Each row is a point. A path goes straight from each point to the next, and from the last back to the first. The post is the endless flat space through its rows: a point in 2 columns, a line in 3, a plane in 4, and so on, so that a path can go around it. How many times does the path go around the post? Going back the other way cancels.

Post:
[[ 25 -47  -2]
 [-31  16  13]]
Path, 17 rows:
[[-62  40 -24]
 [ 10  34 -56]
 [-21  91 -19]
 [-16   9 -50]
 [-45  51 -21]
 [  6  21  -2]
 [ 40 -42  73]
 [ 48 -66  41]
 [ -5 -68  49]
 [ 30 -23  52]
 [-10  24   1]
 [ -8   5 -26]
 [-50  42 -60]
 [ 42 -14 -37]
 [ 13   0  35]
 [ 34 -69  63]
 [-23 -57  34]]
Times around: 1

Post:
[[-10 -14  -1  48 -25  95   9  40]
 [ -8 -17  58  19  14 -32  16  32]
 [-10  16   9  12 -30  27  40  52]
 [-16  30 -42  55 -53 -69 -84 -88]
 [-19 -23  18  35 -10  21  66 -33]
 [ 33  13 -36  52  25 -48  11 -41]
 [  1  35  -2  -9  54  37  26   4]]
Path (24 x 8):
[[ 40 -30  -3  94 -42  15  23  29]
 [-16  46  -7 -41   6   6 -27 -24]
 [ -7 -49 -45  60   0  27 -87  63]
 [-47 -94  45  92  48  13 -65  55]
 [-86 -28  71  22 -58  18 100   6]
 [-59  23   4 -24   2  -9  13 -46]
 [-26  19 -14 -17 -16  -5  -8 -41]
 [ 71 -23  -2  88  36  21 -80  26]
 [-19   3  -9   6 -87  56  30 -58]
 [-11 -51   8  31  14  -8   1  -5]
 [-52  48 -59  10  10  35   1  -5]
 [-13  29  -2  81  10  12 -15  23]
 [  7  87   0  36 -67 -17 -12  16]
 [ 41  11  -3  21 -46 -15  48  12]
 [ 18  52 -72  -6 -14  16   2 -29]
 [  2 -41  -4  61   8 -62  -8  10]
 [-25  66 -26  33  44  -4   9 -17]
 [ 13   3   6  36  53 -44  27  19]
 [-16 -36  -2  33  26   6  44 -55]
 [-33 -17  32  19  44  40  50  93]
 [-36  39  32  41  11 -20 -40  43]
 [ 52  64 -32  33   6   8  55 -14]
 [ 59  22  21 -17   7  17 -14  98]
 [ 51  50 -39   4 -34  42 -88  55]]
Times around: 2

Post:
[[-18  90 -65  20 -14  -2  10  -2   7 -28 -11 -15  58  13]
 [-40  61  18  -6  41  16 -16  -3 -19 -66 -14 -31 -72  51]
 [  1 -15 -30  66  45 -15  83   5 -93 -28  -8 -36 -16  51]
 [ -3 -41  60  53 -53 -17 -54 -27  -3  20 -10   0 -48 -14]
 [ 47  -7 -52  -4   4   1  30 -36  43 -54  39 -82 -23 -39]
 [ -9  77 -73 -26  -4 -24 -39   8 -39 106  -9   2  20 -64]
 [ 31 -51  10   7 -12 -43  66  16 -40 -46 -37  12  59 -30]
 [ 48 -16 -12 -81 -36  54 -45 -27  48 -54  64  28  35  34]
 [-90  37   7  67  52 -44  11 -18  20   1  14  14 -49   2]
 [ 60 -61 -17  37 -15  48  22  36 -10 -26 -48  16  59   2]
 [  0 -22  -8  -4  -2 -71  47   8   8  50 -15  23 -13  57]
 [ -6  20  -2 -26 -62 -59  32  29 -26  -8  20  61 -37 -21]
 [ 93  15  49 -65  17 -10  25   1  14 -63 109   4 -30  37]]
Path, 15 rows:
[[  21   15   -2   33   39   -4   25  -21  -59    2  -62  -33   -4  -67]
 [  22    7   54   29    5   39  -12    6   39   -3  -50  -31  -36   20]
 [ -38   61   -4  -18  -39  -25   -2   -4   12  -68  -23  -70   23   23]
 [ -10   15   23  -67   50   13   -1   -7   38  -55  -12  -28  -15   41]
 [   3  -31  -17   45  -35  -37   50  -37    7   -4   36   24  -48    4]
 [  -7  -18   10  -29   29  -39  -48  -28   12   -1  -17   35  -25  -40]
 [ -17  -27  -11    0  -71  -35    6   80   -5   35  -77   70  -43   11]
 [  -1   20   26   -4   56   14  -27  -20  -70  -19   11  -84  -48    6]
 [ -10   52   -1    2    1  -31  -72    3   42  -19   17  -98  -69   -1]
 [  -1   29  -52  -48   19   -3   17    6  -19  -51   41   32  -25  -13]
 [   8  -25  -32   96   -8  -25  -52    9  -49   49   41   -9  -21  -96]
 [ -77  -78   28  -55    9  -89   53   10   26  -47    7   -3  -19  -29]
 [ -66   38   52   34   58  -40   31   26    0  -21    2  -21  -44    8]
 [  -7   31   23  -28   54  -55   17   19 -105  -27   35  -39    1  117]
 [ -23   62  -55   81  -15  -20    5  -41   46  -37   22  -10   40   39]]
Times around: 0

Post:
[[-83  56  39 -34  42  12  -4 -46  16 -39  -5  54  50 -55  49   4  49   1]
 [ 21  69 110  30  33 -28 -49  38  -7 -54 -39 -13 -19 103 -70 -32  16  31]
 [ 54 -39  31  49  24  18  53   7  28  -2   5 -76 -15 -23 -70  -2  11 -62]
 [-43  55 -22 -27   6 -46 -18 -47  30 -31  46  86   4  72 -51  38 -38 -78]
 [ 37  18 -93 -17 -38 -55 -57 -50  62  51   9   1 -49 -14 -47 -49 -16 -18]
 [ -6 -21  28 -16 -19   0 -40 -25  -2  21  -6  30  26 -17   9 -19  39 -19]
 [ -7  13 -15  -8  71 -51 -73 -60  19  37   7  -8  -2  53   7 -21 -42 -74]
 [ 18 -31  -1 -22  32   7 -37 -31 -10  40  22  20   8  11  53  68  26  19]
 [  2  18  12 -37  40 -35 -10  10  -3  58 -33  -1   6 -61 -52  -8  18  40]
 [ 18 -11 -13 -28 -18  13   2  15 -43  -8  47   8 -15 -67   7   8  30 -23]
 [ 17  -4  -5 -16 -13 -12  -9  27  22  -8  57 -31  44  -7 -45  28  -7 -21]
 [ -3  -7  46 -39 -11  24   4   9  28  12  24 -19 -28 -28   4 -16  53 -22]
 [-54  20  20 -16 -10 -10 -19 -55 -34  -2   6  -8  13 -18  19  29 -17  -5]
 [-32 -69 -12  42   8   3  51  21  31  10 -45  41  30 -34  62 -14   3  32]
 [ 42  33  20  19 -18 -24  -2   1 -28 -16  -3 -59  -6  57 -13 -32  74 -33]
 [-12 -58  -7  57  -1 -58  41  16  56  49  26  35 -23 -72 -64 -13   2  -4]
 [-51 -31  14 -34  16  30  40 -27  22 -81  99  83  11 -22 -55 -30  21   0]]
Path (22 x 18):
[[  33   37   -6   23  -10  -81  -45  -29    6   79  -69   65 -113  104
     8  -12  -31   28]
 [  15   -4   33  -13   39  -44   58   32  -11  -29   19   28  -20   23
    13   74   54    2]
 [   5  -65   70   24   -3  -44  -72   72   16   23   10   39  -31   86
   -36  -27   -1  -22]
 [ -95  -26  -42  -41    8   21  -55 -104   -4   19   32   23   -5  -30
    15  -36  -22    3]
 [  20  -78  -52   22   88  -11   34  -44   37   63   42   72   35    0
   -50   36 -102  -48]
 [ -25  -24   -6  -18  -25   -4   81  -56  -44  -36   94   31   13  -31
    20   39   58  -38]
 [ -69  -59    0    5   24  -30   33  -47  -26  -76   23    8   56  -78
   -21  -36  -34  -51]
 [ -39    7  -11   46   74  -53   48   11   27  -35  -17    5   46   17
   -46   21   61   15]
 [ -36  -39  -13   -2  -74  -42  -20  -16    5   58   66   25  -12   23
     2  -30   18  -29]
 [ -39   56   33   -6  -76  -24   -4   20   36    2  -14   27   34   51
   -13   70  -21   59]
 [ -46  -50   44   -5    4  -36  -18  -19   -5   31   68   14   13  -17
    39  -11    7 -100]
 [   9  -34   24  -62  -39  -26  -61    0   88    3   50  -65    7   43
   -56  -50   71    7]
 [  38  -76   50    7    8  -47  -18    6  -21    0   41  -11  -44  -22
   -73   28  -54  -20]
 [  20   20  -31  -49   -5  -39   -3  -22   -5   21   44   40   38  -43
    -7   17   17  -47]
 [  65  -49   -7    4   64   -2   58   13   64  -62    1  -78   -9   84
    -6  -55   47  -61]
 [  20   33  -15  -27   46    1  -34  -58   61    6  -30   25  -32   51
   -29   28    7  -18]
 [ -34   80   15  -17   61  -47  -54   17   53   31  -20   18   18  -53
   -32  -62    6   -5]
 [ -17   16  -18  -20   94    1   42    2   20  -58   80  -37  108  -59
   -27  -24  -34  -88]
 [ -21   -4   49  -59   47  -37  -14  -37   17    1  -19   67   28  -24
    -4  -54   19   22]
 [  21  -49   -8    9  -44   23   44  -22   82    7   -4  -67   26  -28
   -38   40   68   26]
 [ -41  -75   56   22   72    1  -14  -17  -49   34   57   62  -12  -11
    11   68   -1  -39]
 [  67   15   17   -5   38   18  -53    5   -1   -7   40  -45    9   -8
   -34  -56   54  -15]]
Times around: 4

Post:
[[-12  -8   9  21  24  -2  11 -26  48  62  33  30   6 -15  16  -1 -37 -46]
 [ 29  21  -9 -25  23 -47 -11 -31  47  20 -47   3  14   1 -38  17  -6   7]
 [ 23 -27 -21  -2 -41  -7  28  38  68  24 -20  -2 -21 -15   3  40 -40  73]
 [-26  59   9  -7  12  56  -4 -17 -34  36  33   7  23  23 -13  48 -38   6]
 [ 22  11 -37  23  -7 -27  18  32 -14  65   6  12  12 -54 -19  11  -8   6]
 [-16 -11   6  -8   0 -32   2  29  -9  20  20 -10 -49  38  23 -17 -16  42]
 [ 11  12  19  20  13  19 -28 -22   7   8 -45 -33  37  22  28 -56  11 -43]
 [-10   6  58  17  -3 -17 -35   2  11  22 -12   8   3 -15 -32   1  23  -4]
 [ 13  43  30 -30   7 -11   2  37  16  26 -14   8  23   8 -11 -14  42 -51]
 [ 38  -9  58 -44   2  39 -38 -19  -9  12  29  38  32   7   6 -17  27  47]
 [  7  37   9 -19  -4  -1 -15 -97  22   7  20 -22 -38  31  23 -22  69  21]
 [ -5 -13  38  -2  14 -46  74  67  33  84 -48  13  -2 -66 -13  -2  30   9]
 [-18 -16 -26 -46  -4  17  -2  27 -47  17 -11 -39 -25  -4  29 -41 -10   8]
 [ 45 -48  17 -11 -10  -6   7 -15   4  83 -53  14 -23 -29 -35 -67  22 -13]
 [  7   1   6  29  42  -7 -47   4  24   7 -72 -49 -59  -2  24  24 -14 -15]
 [ 36  -7   1  -2  -4  21  23  13 -17  -8 -34  39  -8 -45  -6  -6 -44  -2]
 [-14 -19 -77  -3  20  36   8  60 -32  34 -66  -4 -58 -13 -15   7   9  20]]
Path:
[[  11   41   37  -13  -17   14   64   66   33   57   13  -17    8   -6
    19  -25   28   29]
 [  78   12  -33  -38   42  -11   34  -50  -34   82   35   17   12   -9
    -3  -49  -24  -19]
 [ -17  -17   29  -26    7   28   27  -58   -3  114  -15   14   -1  -34
   -63   64   -7   61]
 [  48   10  -18   -2   25  -34    9   58   19   23  -98  -29   32    5
    40  -33   55    1]
 [ -10   17  -15  -95   19  -36   56   82   19   38  -66   51   30  -17
   -70   16  -11   23]
 [  23   18   64   12  -12    3   -7    6  -10   22  -16    9   14  -70
   -31  -34   80    8]
 [  49    7   35   -8  -36   51   14   30  -11   23   14   -6   35  -20
    26  -38   17  -24]
 [  27   -5   75  -34    7   14   -4   94  -56   32   13   10   -3   31
     7  -34   24   12]
 [ -14   26   -1   16  -14   -5   35   19  -50  -40   12   30  -44  -42
   -52   -1   -2   69]
 [  -7   -5   94   13   47   17  -51   -9    6   47   20   53  -48  -46
    13    3    7  -50]
 [  56  -72   14  -37   53   41  -52   17   29  104   -7   45   21   -7
   -10  -36    2   19]
 [  21    1  -39   14   12  -15  -50   16   20  -42   50  -24   50   29
    46  -31  -55  -13]
 [  44   -2   -2    1  -25   19   47   28  -23   60  -53   17   57  -35
   -40  -34    0  -15]
 [   9    5  -15   37   -5  -54   -1  -38    1  -29   -8    7   32    6
    40  -22  -58   15]
 [  -3   37  -19   -6   -5  -12   -5    8  -60   36   55   11   10    6
    13    4  -33   64]
 [  44   87   63   57   34   30  -32 -121   -7   22   47   15   43   44
    12  -13   11   17]
 [  16  -13   69    3   21  -39    1  -19  -13   16   25   -2  -37   -8
    11  -27   23   20]
 [   6  -73   35  -37   27  -13  -36   29  -20   18   13   71  -20   11
   -55  -18   46   32]
 [ -11    2   30  -12   35   -7   -1   -7  -32   64  -13   29  -22   -7
   -12  -16  -12  -49]
 [   5  -27  -11   21  -35  -26  -17   27   47   31   12    3  -52   18
    -1   19  -24   13]
 [ -79  -57 -101  -29   64   10   15   65  101   41  -80  -69  -71   77
    42   24    9    6]
 [  44  -26   42    4  -42  -12   80  -32   60   60  -26   29  -27  -37
   -73    3   -3   83]
 [  25  -19   -4  -15    0   47   -8   -3   10   49  -64  -31  -31  -52
    41  -41  -31   -5]
 [ -74  -41   23   17   22   63  -15   41  -12   20  -73   38 -114   22
   -15   49  -68   55]
 [  -2   -7  -49  -24   31   29  -54   22    8    5  -31  -18   40   38
    53    8  -10   -8]
 [ -42   33   -3   -9   58  -30   -5   54   13   43  -23   21  -12   -5
    12   -9   76  -26]]
Times around: 2

Post, 17 rows:
[[  12   10   14  -15   -5  -33   20   50   26  -41  -48   -6  -13  -21
   -16   14  -17   11]
 [  47   10   66   -8   24  -27   32   -9    3   23  -10    7   11   52
    -5  -22  -29   16]
 [ -15   13  -11   20   -8  -40   46   16  -57  -18  -13   -1  -10   -2
    47   -5   17  -41]
 [  70   35  -75  -30   15   74   31  -68   73   -3   45  -40  -42  -28
   -31  -74   52 -100]
 [ -62   18  -56   14   -4  -16   35   15  -17  -48  -10   34    4    5
    16  -29   59    0]
 [  -1  -43   23   23    9    1   26    6   35  -19   46   -9   18   18
   -32   44    6  -23]
 [ -21   43   48  114  -48   34  -12   24    8  -36   11    5  -54  -81
    22  -50   67   33]
 [ -25   -2   28   -3  -39   27  -36   21    3    8   -7   31  -19  -37
   -15   -8    5   -5]
 [  27   -6   -4  -31   12   57   37  -41  -17   -1   12   -7   12  -70
   -63  -46    2   16]
 [  16   53   -7  -15   -1   58   17  -70   38  -14    8   -7   20   -9
   -18   -9    1  -27]
 [  11  -27   17  -65   14   -5   20   37    8  -37   30   17   27   29
    37   19  -21   -1]
 [ -13  -13   53  -24   53   -5   32   11   -6    5  -38  -31  -31   -4
    25    1   20    7]
 [  -1  -40    8    0   11  -30   -7   59    1    3  -57  -67   35  -18
    33   -9  -10   35]
 [  11   -4   -4  -18  -16   21   23   38  -39  -30   -8  -22  -22   37
   -18   10    7   20]
 [  -9  -36   17  -31  -24  -27   18  -26   18  -19   -8  -37  -10    9
     6   22   27    5]
 [   4    0   11   13   -3  -23    3   -3  -20   46   28   14   -9  -28
     1   56   33   31]
 [  38  -31    4   17   11   -6   19   41   -3  -25  -72   12    5    6
    35   22   27   -7]]
Path, 22 rows:
[[ -40  -25    6   38   -8  -64  -13   44   -1  -14   -5  -30   13  -23
   -15  -32   52  -17]
 [ -35  -33  -30   -8   35   29   34   40   16  -20   62  -16   -7  -55
   -49    7   93  -48]
 [ -18  -46   25  -38   -5  -42  -44  -58   24   46  -41   -9   25  -38
     8   31   34   33]
 [   8  -21  -46  -11  -17   13    4   21   65  -37    5   16  -35  -15
   -14   49    6   -8]
 [ -43  -29  -20    2   -7    4   -6   57  -33   22   13  -86   33   -3
    68  -54    5   35]
 [ -64   -9  -40  -22    7   71   16   19   -4  -64   24  -19   14   39
    19  -28   85    3]
 [  -4  -14  -53  -51   57   31   33   26  -24  -86   23   51   49   40
   -83  -19  -49  -72]
 [  68   -5  -38   -2   -7   15   10   37  -32    9  -27   37  -45   -4
    18   12   11  -20]
 [ -34   -9   21    3  -49   32   40  -38   57  -41   16  -26    6   34
   -38    2    3   43]
 [  28   11   10  -85  -45   46    4  -65   45    4   23  -28   29   38
   -86  -13    7   60]
 [  37   -5   -3   25  -18  -89   11   15  -38  -58    0   60   25   36
    13   67    0  -46]
 [  42   -2   23   27  -62   16   -1  -93   40  -13  -15  -81  -14   -3
   -42   10    5   42]
 [ -48    7  -35   63  -10   29    2   -3   16  -11   -9   39  -38  -37
   -44    2   20    8]
 [ -17  -91   49  -16   17   14  -38   28    6  -10   -6   49  -69  -90
  -112   -5   10   20]
 [ -12   33   77  -12   -6   -9   24  -22    6  -23  -12   46  -52  -19
  -121   47   10   -9]
 [ -27   32   -4  -27  -42   15   38    6   69  -44  -26    0    3  -12
   -34   15  -16  -19]
 [ -12   -5   23   28  -19  -15   -5   18   53  -17   -2  -14  -47   -5
    39    7    5    7]
 [ -19   82  -47    1    5    3   17  -61   22   -9    1  -39   15  -38
   -29  -18   -2  -27]
 [  64    8  -18  -17    3   19  -39    9   11    0  -17  -21    2  -36
    58    5   64  -12]
 [  -7   36    8   38  -43  -17   55    1    8  -16  -33  -15   25  -21
   -47   20   14   12]
 [ -11  -40    3   20    6    7   48   11  -13    0  -40   -9  -28   56
   -29    9  -16  -17]
 [ -66   -4  -75   19  -13  -11   14  -27    1  -31  -14   25   53   44
  -114    7  -15   22]]
Times around: 0
